Each row is a point. To make a cloud, some directions were put in groups of two or more. Within a group, all points are equally far from the middle, so they leave a hole (a ring in 2 directions, a hollow ball in 3). The other directions are filled evenly. Then the cloud was stretched, turned, moved and blurred a little. Count the holes, and give their numbers of directions, smallest first.

Cloud (19 x 3):
[[-0.33  0.32 -0.22]
 [ 0.12 -0.69 -0.08]
 [ 0.01 -0.85 -0.26]
 [-0.25  0.53  0.17]
 [-0.53 -0.01 -0.64]
 [-0.12 -0.29  0.51]
 [-0.31  0.49  0.34]
 [-0.15 -0.84 -0.16]
 [-0.26  0.39 -0.17]
 [-0.52  0.06  0.10]
 [ 0.52 -0.19  0.26]
 [ 0.10  0.31 -0.36]
 [-0.66 -0.57 -0.23]
 [-0.52 -0.11  0.13]
 [-0.23  0.43 -0.12]
 [ 0.40 -0.31  0.34]
 [-0.28 -0.21  0.45]
 [-0.50  0.07 -0.51]
 [-0.67 -0.44 -0.20]]
Holes: 1 (2)

Cloud (29 x 4):
[[-0.12  0.03  0.89  0.06]
 [ 0.48 -0.45  0.40  0.29]
 [-0.20  0.11  0.77  0.10]
 [ 0.13  0.04  0.32 -0.79]
 [ 0.12 -0.40  0.15  0.46]
 [ 0.25  0.29 -0.63 -0.35]
 [-0.06 -0.53  0.25 -0.08]
 [ 0.23  0.39 -0.24 -0.21]
 [-0.12 -0.03  0.20 -0.63]
 [-0.24 -0.11  0.11 -0.55]
 [ 0.79 -0.02  0.24 -0.16]
 [-0.19  0.24 -0.27 -0.56]
 [ 0.21  0.45 -0.37  0.28]
 [-0.15  0.23 -0.54 -0.73]
 [ 0.36 -0.21 -0.76 -0.14]
 [ 0.38  0.22  0.57 -0.48]
 [ 0.61  0.24  0.33 -0.22]
 [ 0.61  0.27  0.41 -0.14]
 [ 0.02  0.55 -0.23  0.12]
 [ 0.29 -0.51  0.50  0.31]
 [ 0.83  0.01  0.46  0.01]
 [-0.12  0.26 -0.29 -0.57]
 [ 0.09  0.15  0.50 -0.47]
 [ 0.00  0.39 -0.50 -0.41]
 [ 0.87 -0.14  0.26 -0.27]
 [ 0.51  0.29  0.17 -0.13]
 [-0.17 -0.49  0.02 -0.06]
 [-0.08  0.01  0.10 -0.73]
 [ 0.50 -0.72  0.38 -0.25]]
Holes: 1 (2)

Cloud (49 x 6):
[[-0.04 -0.62  0.28  0.00  0.37 -0.38]
 [ 0.05 -0.07  0.13  0.59 -0.48  0.53]
 [-0.05 -0.19 -0.11  0.33 -0.91 -0.14]
 [-0.19  0.19 -0.33  0.06 -0.02  0.38]
 [ 0.16  0.17  0.31  0.89 -0.47 -0.02]
 [ 0.35  0.46 -0.10  0.36 -0.02 -0.32]
 [ 0.36  0.48 -0.58  0.36  0.38 -0.31]
 [-0.42 -0.42  0.56  0.40  0.07 -0.28]
 [ 0.42 -0.51 -0.35  0.35  0.18  0.00]
 [ 0.79  0.33 -0.20  0.40  0.34 -0.56]
 [ 0.17 -0.08 -0.18 -0.32  0.54 -0.45]
 [-0.01  0.06  0.29  0.37  0.91 -0.39]
 [-0.30 -0.06  0.14 -0.45 -0.48  0.10]
 [ 0.22 -0.86 -0.13  0.10 -0.20  0.30]
 [ 0.20 -0.41  0.41  0.07 -0.33 -0.28]
 [-0.01  0.03 -0.17  0.31  0.35  0.35]
 [ 0.39  0.08 -1.17 -0.21 -0.08  0.09]
 [ 0.31 -0.44  0.22 -0.39 -0.44  0.11]
 [-0.22 -0.22 -0.11  1.03 -0.20  0.16]
 [ 0.33 -0.23 -0.55  0.09 -0.01 -0.86]
 [ 0.10 -0.64 -0.43 -0.30  0.07  0.08]
 [-0.31  0.15 -0.09 -0.35  0.59 -0.01]
 [ 0.08 -0.72 -0.87  0.33  0.02 -0.31]
 [-0.14  0.33  0.38  0.27 -0.16 -0.57]
 [ 0.07 -0.21 -0.80 -0.20  0.35 -0.26]
 [ 0.30 -0.14 -0.26 -0.19  0.19 -0.94]
 [-0.24  0.09 -0.74  0.23 -0.41 -0.59]
 [-0.40 -0.38 -0.17  0.01  0.82 -0.43]
 [ 0.41 -0.24 -0.14  0.79  0.26  0.48]
 [ 0.19 -0.15  0.13  0.56 -0.37  0.17]
 [-0.23  0.37  0.11 -0.36 -0.45  0.08]
 [-0.05  0.46 -0.04  0.12  0.53 -0.17]
 [ 0.09 -0.29 -0.33  0.23 -0.26  0.53]
 [ 0.19 -0.47 -0.03  0.08  0.82 -0.72]
 [-0.19  0.27  0.66  0.13  0.36  0.29]
 [-0.16  0.33 -0.58 -0.20  0.11  0.10]
 [ 0.25  0.38 -0.48  0.59  0.02 -0.61]
 [ 0.47  0.33 -0.64  0.03 -0.38  0.34]
 [-0.54 -0.06  0.09 -0.02  0.15 -0.72]
 [-0.11  0.47 -0.65 -0.66  0.46 -0.48]
 [ 0.19 -0.79  0.31 -0.08 -0.21  0.00]
 [ 0.70  0.19  0.40  0.44 -0.09 -0.42]
 [-0.45  0.21 -0.50  0.00  0.04 -0.30]
 [ 0.00  0.16  0.19 -0.22 -0.06 -0.64]
 [ 0.50 -0.32 -0.50 -0.61  0.11 -0.26]
 [ 0.58 -0.23  0.29  0.38  0.13 -0.27]
 [-0.02  0.32 -0.80 -0.40  0.24 -0.41]
 [ 0.38  0.09  0.77  0.60  0.12 -0.38]
 [ 0.07 -0.12 -0.33  0.38  0.49 -0.18]]
Holes: 0
